Every row gives one point. To make a cloud, some directions were put in groups of two or more. Within a group, all points are equally far from the middle, so they leave a hole (a ring in 2 directions, a hollow ball in 3). The other directions are filled evenly. Then the cloud was stretched, turned, moved and blurred a little. Count the holes, and give their numbers of directions, smallest first.

Cloud:
[[-25 -55]
 [-33 -64]
 [-27  -5]
 [ 56   3]
 [-27  46]
 [-35 -36]
 [ 22  46]
 [  5 -24]
 [ -3  14]
 [  2  60]
 [  9 -40]
 [-32  18]
 [ 28  28]
 [-24  43]]
Holes: 0

Cloud, 22 rows:
[[-37  30  25]
 [ 51  43  25]
 [-30 -11  11]
 [-12   4 -29]
 [ 25  52  44]
 [-29  31 -15]
 [ 49  39 -12]
 [ 40  58  16]
 [ 17  15 -36]
 [-20  52  -6]
 [ 15  30  56]
 [  7   7  55]
 [-18  34  47]
 [-32  42   5]
 [-25  53   9]
 [-24  54  15]
 [ 30  14 -32]
 [ 36  54 -10]
 [-19  42  43]
 [  1  57  40]
 [ 54  41  21]
 [  8  33 -34]]
Holes: 1 (3)

Cloud, 21 rows:
[[ -6 -36 -22]
 [ 21 -39  31]
 [-33  31  80]
 [ 10  42  -5]
 [-11  31  83]
 [ 10  61  31]
 [ 46  -3  11]
 [ -9 -57  76]
 [ 33  20  51]
 [-40  11   3]
 [-23  24 -23]
 [  4 -30  51]
 [ 28 -39  -8]
 [-41 -56  -2]
 [ 14 -33 -11]
 [-31   1 -19]
 [ 30  -2  -1]
 [ -3  36  29]
 [ 35   2  52]
 [-39  46  -7]
 [ 13  30  11]]
Holes: 0

Cloud, 29 rows:
[[-43 -13 -27  21]
 [-29 -35 -32 -20]
 [-25 -51   4 -37]
 [  3 -19 -54   6]
 [ 56 -40 -37  37]
 [ 41 -68  -2  18]
 [ 32 -29  56  43]
 [  6 -18  66  -8]
 [ -1 -39 -35 -27]
 [-12  50   0   9]
 [  6  32 -34 -14]
 [-37 -30 -25  52]
 [ 36 -31  39 -41]
 [ 38  18 -29  44]
 [-32  -7 -39 -41]
 [ -8 -56 -44  33]
 [ 62   2   4  36]
 [ 35  34   5  29]
 [-28 -45 -31   5]
 [ 13 -49  34 -40]
 [  9  40  -6  34]
 [-11  16 -42 -30]
 [ 36 -26  55  49]
 [  8  46  18  16]
 [ -3 -51   0 -50]
 [-26   5  66 -17]
 [ 37  33  29  -3]
 [-15 -56  33  41]
 [-17  -5  58  15]]
Holes: 1 (3)

Cloud (27 x 4):
[[-45  57  30   9]
 [ 17 -35 -18  36]
 [ 24 -32 -20  34]
 [-25 -34 -27  25]
 [  7  75  21   3]
 [-40  16  16  55]
 [-48  30  43  22]
 [ 15  28 -60  -7]
 [ 32   9  28 -40]
 [-35  20 -52  23]
 [-38  -6  42 -26]
 [ 28  56 -13  40]
 [-14  71  19 -25]
 [  8  34 -34 -48]
 [-40  12 -49 -17]
 [  4  67  19 -30]
 [  5 -43 -22  20]
 [ 23 -13  25 -40]
 [-40  35 -12  51]
 [ -1  -5  58 -12]
 [-27 -37 -27  14]
 [ -3  46 -14 -53]
 [ 34   9 -26 -42]
 [-25  58   7 -42]
 [-47  -6  21 -35]
 [-24  74  18  14]
 [ 23  22 -55 -20]]
Holes: 2 (2, 2)

Cloud:
[[ 17  -2  56  20]
 [ 10  35  12 -54]
 [ 29   4  -7 -76]
 [ 40   9  23   0]
 [ 14 -25 -63 -50]
 [ 59   6  -5   6]
 [ -6 -39   5   4]
 [-23  40 -53  -5]
 [  5  -3  10  35]
 [-19  -7  11 -36]
 [ 40  27  28  18]
 [ 18  -9 -62   6]
 [ -3  18  39 -46]
 [-48  52  53 -42]
 [ -8 -72   6 -12]
 [ 30  25 -12  60]
 [ 71  19   6  41]
 [  9 -42   9 -39]
 [-30 -26  65 -13]
 [ 44  17  22  -3]
 [ 24 -65 -15   6]
 [ 60  52  15  29]
 [ 53 -19  67 -18]
 [ -7  47  26 -78]
 [ 12 -19 -12  55]
 [ -3   7  18   7]
 [ 14 -22  19 -25]
 [ 58   5   5  17]
 [ 41 -44   7  16]
 [ 14   9  70 -23]]
Holes: 0

Cloud:
[[ 26 -48   2 -29 -19 -48]
 [ 15 -30  -5  22 -44 -41]
 [ 52  18  -7  -7  17 -64]
 [-37 -10  33  27  38  16]
 [ 33 -46 -56 -55 -17 -16]
 [ 27 -52  -7 -15   9  67]
 [ 37 -27 -44 -71 -32 -19]
 [ 49  38 -14  20 -12  20]
 [ 22  31 -28 -38  23  30]
 [ 15 -27  21 -45   9 -34]
 [ -5   3 -80  10  15  13]
 [ 47  -2 -67  21 -31  -9]
 [-31   6  12  26  40  24]
 [ 60 -10 -14 -15 -30 -46]
 [ 17 -66 -25  -1 -17   8]
 [ -2 -71  -2  18  -1 -12]
 [ -3  15 -17  32  -9  77]
 [ 15   9 -71  -4  21  29]
 [-16 -13 -31  57  16 -11]
 [ -4 -49  -6   2 -38  -6]
 [-26   4   1  51  -1  21]
 [  0  50  -6  37  -1  12]
 [ -8  29 -45  13  13  37]
 [-32  10 -55 -31  14  -2]
 [ 12 -39  19   6 -52 -12]
 [ 58  -1  -6 -53 -56   3]
 [ 42 -44 -17  13 -16  67]
 [ 65  -2  15 -20 -52  12]
 [  3  20 -21 -58  18   1]
 [ 29  -8 -61 -80 -21  21]
 [-13  15 -10 -41  28 -48]
 [ 51  24 -16  19  19 -63]
 [ 69 -25 -45 -22 -15 -40]
 [ 44 -39 -47 -11   0  37]
 [ 19 -40 -42 -47 -56 -23]
 [-18  -2 -39  13 -63  -7]
 [ 17 -17 -21  18 -26  95]
 [  3  52 -20  29 -49  -2]
 [ 13  -9  -5 -12 -47 -67]
 [ 59  13  21 -31   1  58]
 [ -2  17  38 -60 -19  51]
 [-18  16 -56  29   1  12]
 [ 39  39  13  25 -34   3]
 [ -2  35  25 -38   6  63]
 [ 40 -25 -27  22 -51  22]
 [-40  22  14 -22 -21  15]
 [ -3 -53 -30 -38  -7 -15]
 [ 21  62  -4  16 -26  -8]
 [-13  -9  16  65   2  46]
 [-28   7  -4  27  -6  61]
 [-10 -51 -17   2 -22 -39]]
Holes: 1 (4)

Cloud:
[[ 39   6 -78  -8 -18 -47]
 [  3 -30  12  28  36 -43]
 [-13  11  37 -15 -43 -31]
 [-26  15  39  -5  23  32]
 [ 37  35 -14 -13   9  57]
 [ 25  32 -78  23 -24 -40]
 [ 29  53  12   6 -45  16]
 [-39  31 -20  39 -47 -19]
 [-26  23 -18 -63 -28 -34]
 [-36  47 -57  -1 -37 -23]
 [ 64  -9   3 -14 -44   7]
 [ 52  40 -46 -29  30 -22]
 [  4 -26 -62  -2   8 -64]
 [-43  17 -13  29 -35 -46]
 [ 19 -35 -31 -49 -44  12]
 [-15  36  20 -41  18 -40]
 [-24  -8 -49 -42   5 -55]
 [ 31  23 -53 -17 -29  47]
 [ 65   3   5   7 -18 -55]
 [-10 -19  16  20 -40 -55]
 [ 54 -24  15   8 -18  27]
 [-15 -45   8  37  22   0]
 [ 15 -22 -46 -50 -40 -40]
 [-28  54 -64  15  25 -24]
 [ 60  22  -2  35  35 -33]
 [ 22  53  -7  51 -28 -34]
 [ -6 -37  16  25 -52 -25]
 [ 10  65 -60 -24  26 -17]
 [ 21 -27 -44  40  21 -63]
 [ 43  28   9  21  10  48]
 [  9  72  -5 -33 -13 -23]
 [-36  31 -35 -51 -31 -28]
 [-21  39  27  12  10 -48]
 [ 31 -26 -32  63 -11  24]
 [-13  31  25 -40 -25 -39]
 [ 21  16 -21  71  16  32]
 [ 55  26   3  20  40  16]
 [-10  52 -70  10  36 -13]
 [ 59  19 -32 -29  40 -17]
 [ 22  75  -8 -25   5 -27]
 [  5  -7 -25 -63 -14 -53]
 [ 41 -10 -55 -24 -38  26]
 [ 38 -36  20  20  18  15]
 [ 46  19   1  51  38  12]
 [-25  33 -50  34 -46  24]
 [ 27 -41  22  21  22   7]
 [ -8 -16  13 -48  32  17]
 [  2 -56 -47  23 -29  13]
 [ 19  -8  22 -28   0 -60]
 [ 14 -29 -20  37  17 -68]
 [ 16  50  16  -1 -38  41]
 [ 29 -13 -73  -5  37 -25]
 [ -1  58  22 -15 -40 -10]
 [ 53  -3   8  41 -14  33]
 [ 48 -20 -22 -32 -17  38]]
Holes: 3 (2, 2, 2)
